Every row gives one point. Two turns around zero, p and q, are shown by what they do to some points. Where does a point land after both, in the order given? Backwards means that the second turn is done in reverse. Each puzzle has new turns, and all numbers are rounded.

Turn p:
[ 0.06  0.26 -0.45] => [ 0.11  0.22 -0.46]
[-0.20  0.20  0.01] => [-0.25  0.07 -0.10]
[ 0.54 -0.29  0.00] => [0.56 0.02 0.24]
[-0.25  0.31  0.39] => [-0.49  0.17  0.20]
[-0.14 -0.47  0.06] => [ 0.07 -0.47  0.13]
Turn q:
[ 0.00 -0.10 -0.23] => [ 0.12 -0.03 -0.22]
[-0.52  0.10  0.40] => [-0.54 -0.32  0.21]
[ 0.55  0.14 -0.39] => [ 0.40  0.52 -0.20]
[-0.02 -0.14  0.22] => [ 0.02 -0.16  0.20]
Where do these land?
q, then p backwards: [0.46 0.01 0.59] => [ 0.45 -0.11  0.59]
q, then p: [-0.26 -0.28 -0.26] => [ 0.32 -0.27 -0.20]
p, then q: [-0.09  0.09 -0.43] => [ 0.15  0.12 -0.40]
q, then p: [-0.10  0.19  0.10] => [-0.23 -0.05 -0.03]

Turn p:
[-0.06 -0.27 -0.40 -0.25] => [ 0.14 -0.20 -0.38 -0.31]
[ 0.58  0.22  0.20 -0.14] => [ 0.44  0.19  0.46 -0.04]
[-0.45 -0.38  0.23  0.20] => [-0.42 -0.43 -0.11  0.26]
[-0.24 -0.40  0.12  0.34] => [-0.20 -0.35 -0.18  0.39]
[ 0.17  0.32  0.09 -0.24] => [ 0.08  0.24  0.29 -0.23]
[ 0.00  0.51 -0.23  0.10] => [-0.04  0.56 -0.08 -0.06]
Turn q:
[-0.19 -0.08  0.07 -0.14] => [-0.18 -0.05  0.10 -0.15]
[ 0.09  1.18 -0.10 -0.20] => [ 0.47  0.92 -0.35 -0.51]
[-0.12  0.06 -0.17  0.21] => [-0.13  0.08 -0.23  0.12]
[-0.04 -0.38  0.18  0.02] => [-0.16 -0.26  0.26  0.13]
[ 0.22 -0.34  0.31  0.30] => [ 0.02 -0.14  0.33  0.47]
[-0.21 -0.30 -0.18 -0.12] => [-0.25 -0.32 -0.08 -0.10]
[ 0.25 -0.14 -0.11 -0.07] => [ 0.21 -0.23 -0.03  0.04]
Where do these land?
p, then q: [ 0.39  0.25 -0.25 -0.33] => [ 0.53  0.08  0.11 -0.29]
q, then p: [ 0.42 -0.21 -0.32  0.12] => [ 0.42 -0.13 -0.25  0.28]
p, then q backwards: [-0.03 -0.14 -0.20  0.03] => [ 0.04  0.02 -0.24  0.01]
p, then q backwards: [-0.52 -0.04  0.15  0.17] => [-0.44 -0.26 -0.08  0.23]
p, then q backwards: [-0.23 -0.28  0.68 -0.29] => [-0.19 -0.69  0.30 -0.26]
p, then q: [-0.04  0.43 -0.06  0.31] => [-0.02  0.49 -0.20  0.00]

Turn p:
[-0.19 -0.23 -0.37 -0.04 -0.28  0.18 -0.26  0.17] => [-0.06 -0.39 -0.20 -0.19 -0.10 -0.05 -0.05 -0.43]
[-0.08  0.31 -0.43  0.24 -0.42 -0.41  0.38  0.02] => [-0.53 -0.01  0.01  0.26 -0.07 -0.30  0.61 -0.16]
[-0.17 -0.20 -0.38 -0.31  0.14  0.14  0.52  0.06] => [-0.16 -0.24  0.18 -0.27  0.40  0.36  0.36 -0.12]
[-0.15 -0.33 -0.02 -0.17  0.08 -0.03  0.30 -0.50] => [-0.08 -0.06  0.53 -0.10  0.44 -0.04 -0.09 -0.06]
[-0.01 -0.04 -0.26 -0.10  0.12 -0.30 -0.24  0.23] => [ 0.08 -0.13 -0.38 -0.16  0.13 -0.25  0.15  0.05]
[-0.09  0.19 -0.22 -0.07 -0.08  0.13  0.32 -0.13] => [-0.19  0.13  0.17 -0.01  0.08  0.16  0.27 -0.23]
[ 0.26 -0.29  0.74  0.14 -0.08  0.10 -0.11 -0.16] => [ 0.24 -0.04  0.38  0.18 -0.30  0.01 -0.54  0.39]
[-0.24 -0.02  0.64 -0.31  0.30  0.03 -0.22  0.18] => [ 0.04  0.22 -0.12 -0.42 -0.05  0.17 -0.49  0.47]
[-0.09  0.30  0.30  1.19 -0.17  0.14 -0.08 -0.02] => [-0.39  0.18 -0.23  1.06 -0.35  0.04 -0.42 -0.06]
[ 0.17  0.65 -0.16 -0.24  0.20 -0.01 -0.07 -0.05] => [ 0.20  0.59 -0.19 -0.11 -0.01  0.02  0.37 -0.09]
[ 0.59 -0.34  0.17 -0.32  0.19  0.02 -0.53  0.21] => [ 0.83 -0.25 -0.15 -0.23 -0.17 -0.10 -0.15  0.26]
Turn q:
[ 0.15  0.00  0.17 -0.06 -0.17  0.19 -0.71  0.41] => [ 0.35  0.12 -0.20 -0.35 -0.44 -0.22 -0.43  0.25]
[-0.73  0.08  0.30  0.19  0.00  0.11  0.14 -0.15] => [-0.59  0.20  0.06  0.18  0.17 -0.27  0.10  0.43]
[ 0.01 -0.84 -0.30 -0.06 -0.07  0.22 -0.33 -0.16] => [ 0.01 -0.32  0.15  0.20  0.08 -0.08 -0.88 -0.21]
[ 0.13  0.33  0.19 -0.18  0.13  0.13 -0.18 -0.14] => [-0.13  0.27 -0.21 -0.23 -0.24  0.16  0.05 -0.08]
[-0.01 -0.27  0.23  0.16 -0.20  0.12 -0.04 -0.16] => [-0.12  0.00  0.19  0.28 -0.24 -0.06 -0.20  0.08]
[-0.09  0.24  0.64 -0.25 -0.23  0.18  0.07  0.11] => [-0.28  0.20  0.27 -0.31 -0.47 -0.03  0.20  0.30]
[ 0.12  0.03 -0.21 -0.11  0.40 -1.24  0.33 -0.16] => [ 0.28  0.11  0.12  0.10  0.51 -0.43  0.71 -0.92]
[ 0.20  0.37 -0.38  0.12 -0.19 -0.14  0.02 -0.13] => [ 0.14 -0.27 -0.42  0.11 -0.05  0.11  0.31 -0.12]
[-0.08  0.47 -0.37 -0.24  0.01  0.26  0.31  0.53] => [ 0.12 -0.29 -0.15 -0.54  0.30  0.31  0.32  0.40]
[ 0.17  0.17  0.03  0.21  0.04  0.03  0.24 -0.13] => [ 0.02  0.07 -0.02  0.22 -0.03  0.26  0.24  0.01]
[ 0.14 -0.59 -0.27  0.23  0.27  0.14  0.16 -0.03] => [ 0.19 -0.07  0.25  0.35  0.38  0.24 -0.41 -0.12]
Where do these land?
q, then p: [-0.22  0.45  0.52 -0.07  0.00 -0.36 -0.10 -0.11] => [-0.57  0.27  0.14 -0.11 -0.04 -0.14  0.47  0.08]
q, then p: [-0.18  0.23 -0.32 -0.09  0.33 -0.25 -0.30  0.31] => [ 0.33  0.13 -0.12 -0.19  0.39 -0.12  0.45  0.05]
q, then p: [ 0.35  0.42 -0.11 -0.07  0.04 -0.15 -0.44  0.00] => [ 0.17 -0.01  0.21 -0.05 -0.03 -0.17  0.50 -0.42]
q, then p: [-0.23  0.28 -0.31  0.43  0.29  0.49  0.13 -0.06] => [ 0.02 -0.09 -0.59  0.13  0.20  0.53  0.08 -0.25]
q, then p: [ 0.54 -0.35  0.07 -0.28 -0.17 -0.35 -0.08  0.28] => [ 0.42  0.03  0.58  0.00 -0.29 -0.32 -0.08  0.19]
q, then p: [-0.43 -0.22 -0.12 -0.08 -0.13  0.19 -0.32 -0.15] => [-0.10 -0.15 -0.40 -0.20  0.15 -0.35 -0.22 -0.06]
p, then q backwards: [ 0.00 -0.40  0.05 -0.30 -0.07  0.45  0.11  0.41] => [ 0.38  0.05 -0.28 -0.39 -0.24  0.40  0.17  0.15]
q, then p: [-0.39 -0.45  0.52  0.14  0.29 -0.29  0.02 -0.19] => [-0.34  0.59 -0.21  0.21 -0.01 -0.30 -0.24  0.38]
p, then q: [ 0.52  0.35 -0.29  0.40 -0.50  0.06  0.44 -0.01] => [-0.18 -0.17  0.32  0.75 -0.14  0.13  0.44  0.35]
q, then p: [ 0.04 -0.29  0.00 -0.07 -0.08  0.20  0.53 -0.48] => [-0.27 -0.02  0.15  0.17  0.07  0.27 -0.66 -0.08]
